Each point is reached from the start by the listed moves, each made once or not at all, plus a little noise. Say if it took an odd or an even number of moves. Then give how often each move was made.

Moves:
(1): [ 4.1  1.2 -2.9]
(2): [ 3.1 -3.9  2.7]
(3): [-2.0 -3.2 -1.9]
Start: [-3.5  1.5  5.4]
Points:
[-2.4 -5.5  6.2] => even (0, 1, 1)
[-5.5 -1.8  3.4] => odd (0, 0, 1)
[0.6 2.9 2.5] => odd (1, 0, 0)
[ 3.7 -1.2  5.2] => even (1, 1, 0)

Moves:
(1): [-1.2  1.4 -0.1 -1.9  0.4  3.1 -1.1  1.4]
(2): [-2.6 -3.5 -3.1  0.8  2.8 -1.7  0.6  1.7]
(3): [-2.1 -0.6  5.0 -0.6  3.7 -0.5 -0.3 -1.7]
(4): [ 0.7  1.5 -2.9  0.9  2.1  1.0  0.7 -3.1]
(5): [ 5.1 -1.5  2.9 -2.5  3.1  0.5 -2.9  0.8]
(6): [-1.0 -3.0 -3.1  4.7 -2.0  4.6  0.1  0.2]
(7): [-1.5 -2.9 -1.6 -3.3  1.0 -1.3  4.2 -1.5]
(8): [-1.1  1.7 -1.8  2.1  1.9 -0.4  4.3  3.2]
Start: [ 0.6 -1.3  1.7 -1.6 -2.6  2.5 -1.1 -0.4]
Points:
[ 0.1 -2.6  4.5  0.1  4.4  9.8 -0.5  3.6] => odd (1, 0, 1, 0, 1, 1, 0, 1)
[-2.2  0.3 -6.2  4.4  0.0 10.9  3.0  1.4] => even (1, 0, 0, 1, 0, 1, 0, 1)
[ -2.2 -11.0   0.9  -4.3   6.8   7.3  -0.7   0.4] => even (1, 1, 1, 0, 1, 1, 1, 0)
[ 3.9 -7.0 -3.4 -1.7  2.1  6.7  0.9 -4.0] => even (0, 0, 0, 1, 1, 1, 1, 0)
[-8.6 -8.6 -2.9 -0.2  5.6  6.1  6.4  2.5] => even (1, 1, 1, 0, 0, 1, 1, 1)

Moves:
(1): [ 0.0  0.6 -0.6  3.2 -0.6 -4.7  1.2 -4.6 -2.4  1.7  1.2  0.4  3.7 -0.2]
(2): [-0.4  4.1  2.7 -0.5 -1.7 -6.3 -0.2 -2.0  4.1 -5.8 -5.3 -0.5 -1.3 -1.7]
(3): [ 0.9 -0.4  0.7 -0.5  2.3  3.1 -2.3 -4.7  1.6  1.2 -0.4  1.1 -1.2  6.1]
(4): [ 0.7  2.0 -3.3 -2.3  1.2  3.9  2.6 -0.2  4.6 -2.4  0.4 -3.6 -0.1  2.8]
(5): [ 0.9  2.2 -1.6  1.5 -1.8  1.1  1.2 -1.2  1.1  0.9  0.9  3.7 -0.4 -1.5]
(6): [-1.3  1.2 -2.9 -0.9 -5.6  3.0  4.3  1.2  0.9  3.4 -0.2  0.8  2.8 -1.3]
(7): [-0.7 -2.1 -0.4  5.9  1.1  0.5  2.2  0.7  0.1 -7.4 -1.1  0.6  4.4 -1.6]
(8): [-6.4  2.7  1.3 -6.1 -2.5 -0.7 -0.5  0.6 -1.9 -1.2 -0.2  0.5  4.9 -0.4]
(9): [-2.0 -1.2  2.3 -3.6 -2.7 -0.9 -1.3 -2.5 -3.6 -0.1  1.6 -2.5  1.7 -4.3]
(10): [ 1.5  3.5  3.1 -0.7 -0.2  4.5 -0.1 -1.2  0.4 -3.9 -2.1  2.6  3.6 -5.3]
(11): [ 2.6 -0.7 -3.1  2.6  2.6 -0.2  3.0 -1.3 -0.4  0.8 -0.5  5.1 -0.6  3.2]
Start: [ 0.8 -5.5 -0.9  2.7  0.5  0.3  2.4  4.1  0.0 -0.6 -2.0  0.0 -0.3  1.5]
Points:
[ 3.0  1.7 -6.4 -0.5 -5.9 12.3 12.1 -1.6  3.1 -1.9 -1.8  6.1  7.0 -4.7] => even (0, 0, 0, 1, 1, 1, 0, 0, 1, 1, 1)
[ 1.2  4.8 -4.9  0.2  1.1  7.2  7.5 -8.7  2.8 -3.4 -3.1  9.3  9.3  6.2] => odd (1, 0, 1, 1, 1, 0, 0, 1, 0, 1, 1)
[-6.5  4.9 -2.8 -7.2 -8.3  0.3  8.6  3.2  7.2 -6.5 -7.4 -2.7  6.0  1.0] => even (0, 1, 0, 1, 0, 1, 0, 1, 0, 0, 0)

Moves:
(1): [-2.5 -0.6  2.1  0.3  2.2 -0.8 -0.7 -1.5 -0.1 -0.5 -1.3  0.9 -0.7  1.0
 -0.3 -1.0  4.5 -1.1  0.1 -1.5]
(2): [-2.1 -1.4  2.0  1.0  0.4  0.9  2.4 -4.1 -2.9 -2.8 -1.3  2.9 -0.2 -1.8
 -0.1 -1.0 -0.1  0.5 -1.9 -0.9]
(3): [ 2.4 -1.1 -0.9 -2.0 -2.2  0.4 -0.1  0.0 -0.3 -0.4  1.4  2.6 -0.7 -1.3
 -0.6  0.9 -0.1 -0.6 -2.3 -1.5]
(4): [ 2.8 -0.2 -0.7  2.4  0.0  1.7 -0.6  1.2  2.5  1.6 -1.4  1.8 -1.8  1.8
 -1.6 -0.8 -0.4  0.6 -2.4  1.8]
(5): [ 1.7 -4.0  1.3 -1.1 -3.1  3.4  1.1  3.1 -0.1 -0.5 -0.8 -1.0 -1.5  0.3
 -0.5  0.3  0.2 -1.7 -3.3 -0.2]
(6): [ 1.5  0.6 -0.3  0.8 -1.7  1.2  3.8  2.7  1.0 -2.9  3.9  2.0  2.7 -0.7
 -6.8 -2.2  3.5 -0.8  0.2  0.6]
(7): [ 0.9 -0.1  1.9 -0.4  2.6 -4.0 -0.4 -2.2  0.1 -2.0 -0.7  1.3 -1.3 -2.3
  2.2  0.3 -0.5 -2.0  4.0  0.9]
(8): [-0.4  1.9  0.1 -0.2 -1.9  2.0  2.4  0.2  0.4 -0.7  1.5  0.4 -1.4  2.0
  1.5 -0.6 -0.9 -0.3 -1.3 -1.1]
(9): [-0.8  3.3  0.1  4.9  0.8 -0.4 -0.9 -2.6  1.2  1.1  2.5 -3.8  2.5 -0.9
  2.3 -0.8  0.2 -0.7 -0.7 -0.1]
(10): [ 2.8  0.0 -4.8  0.4 -1.1 -4.4  2.5  0.3 -3.0 -4.1 -0.9  3.2 -1.6 -1.3
  0.6 -0.1  3.4  1.0  3.0 -1.1]
(11): [-0.1  2.3  0.6 -1.2 -0.5  0.3  1.3  3.0  0.9  0.0 -0.9 -0.5  2.1 -0.8
  0.7  2.6  2.2  1.9  2.8  1.6]
(12): [-0.5 -0.2  0.4  1.7  0.5 -1.4 -1.3 -1.3 -1.4  1.2  3.1  0.2 -2.0  0.9
 -0.6  1.0  1.3 -0.2  1.3  2.2]
(13): [ 2.7  0.0  2.8  1.9  2.8  2.6 -4.3 -1.9 -0.8  2.1  0.6 -2.0 -3.8  6.2
 -3.3  2.6  0.0  0.7 -0.8 -0.6]
(14): [ 0.8 -1.1 -2.1 -0.8  0.0 -2.5  1.3  0.6  0.2 -1.1 -0.4 -2.8 -0.5  0.4
 -0.4  2.4  0.6  2.2  0.4  1.5]
(15): [-4.0 -4.3 -0.4 -2.0 -2.4  2.3 -0.9 -1.3  1.9  2.9 -1.0 -1.1  1.1  2.4
  3.0  2.0 -2.2 -1.4 -1.3  0.0]
(16): [-1.6 -3.2  0.0 -2.1  4.7  1.7 -3.3 -2.3 -1.8 -3.2 -1.7  0.8 -3.1  2.0
  1.3  1.4  0.1 -0.8 -1.2  0.7]
(17): [-1.1  1.3 -0.1  1.6  1.9  0.8 -0.8 -1.7  1.1  1.3  1.3 -0.3 -1.8 -1.8
 -0.8  1.4  1.2 -0.9  1.5  0.1]
(18): [ 2.0 -1.9 -2.3  1.4 -5.1 -0.6 -6.0 -0.2  0.6  2.4  0.2 -0.1 -0.1 -3.7
  1.4 -3.9 -0.8  3.7  3.8  3.5]
Start: [ 2.5  2.4  2.7 -0.8  0.1  4.7  1.4  0.6  3.0 -0.3 -0.9 -2.6 -0.5 -0.4
 -1.0 -2.5 -1.5  0.5 -1.8 -0.1]
Points:
[ 11.4   1.0   1.0   1.2  -6.1   4.8  -4.1   3.4   3.2   0.8   6.9  -3.2
  -2.4   0.5 -10.9   0.7   5.3   7.2   3.4   7.4] => odd (0, 0, 1, 0, 0, 1, 0, 0, 0, 0, 1, 1, 1, 1, 0, 0, 0, 1)
[ 14.2  -0.4  -6.1   2.7 -11.1   2.7  -0.2   6.0   5.3  -1.4  -1.3  -3.3
  -1.7  -5.7   1.0  -2.1   3.7   7.0  -0.7   5.6] => even (0, 0, 1, 1, 1, 0, 0, 0, 1, 1, 1, 0, 0, 1, 0, 0, 0, 1)
[ 6.5 -5.4  0.2 -2.6 -4.0  1.8  9.0  6.3  6.3 -7.0 -4.6  0.7 -1.8  0.2
 -4.5  0.8  9.5 -1.0  1.6  3.5] => odd (1, 0, 0, 1, 1, 1, 1, 0, 0, 1, 1, 0, 0, 1, 1, 0, 0, 0)
[-10.6   1.2   7.2   3.0   5.8   9.8  -0.8 -11.2   2.1  -1.2   1.4  -3.1
  -3.8   2.4   5.7   2.0   4.8  -2.5  -2.5   1.4] => odd (1, 1, 0, 0, 0, 0, 0, 1, 1, 0, 1, 1, 0, 0, 1, 1, 1, 0)
[ 4.9  2.0  7.7  6.4 -0.8 10.1  7.6 -4.3  5.7 -6.5  4.3  4.1 -4.7 -3.9
 -6.2 -5.8  6.3 -6.6 -8.3 -1.8] => even (1, 1, 1, 1, 1, 1, 1, 1, 1, 0, 0, 0, 0, 0, 0, 0, 1, 0)
[ 6.5  2.4  7.1 10.6  0.3  2.9 -5.4 -9.1  0.7 -1.2  7.4 -2.2 -2.8 -2.5
 -5.9 -6.5  2.0  1.4  3.9  5.9] => odd (0, 1, 0, 0, 0, 1, 1, 0, 1, 0, 0, 1, 1, 0, 0, 0, 0, 1)
[  2.8  -3.3   2.0   3.0   1.9   5.8 -12.8 -12.5   4.7   3.2   6.0  -7.8
 -11.3   3.4   4.9   4.0  -2.7   0.1   1.6   5.8] => odd (0, 0, 1, 0, 0, 0, 1, 1, 1, 0, 0, 1, 1, 1, 1, 1, 1, 1)
[ 0.9 -0.4 -1.0  6.0 -5.5  3.7 -1.6 -4.7  4.1  0.5 -4.9  0.7  0.8 -3.8
  4.8 -5.3  5.1  5.2  1.5  3.7] => even (1, 1, 0, 1, 0, 0, 0, 0, 1, 1, 1, 0, 0, 0, 1, 0, 0, 1)
[  1.2  -5.2   3.9   0.3   5.4  11.7  -6.9  -7.6   4.8   2.8   1.3  -2.3
 -15.0  13.6  -3.0   6.7   2.8  -1.6  -7.8   1.3] => even (1, 0, 1, 1, 0, 0, 0, 1, 0, 0, 0, 1, 1, 1, 1, 1, 1, 0)
[  7.4  -6.1   2.7  -0.2  -0.8   5.1   2.0  -1.0   4.0  -2.5  -5.1  -2.2
 -12.0   9.9   0.0   2.8   2.9  -1.8  -3.5  -0.8] => odd (1, 0, 0, 1, 1, 0, 1, 1, 0, 1, 0, 0, 1, 1, 1, 0, 0, 0)
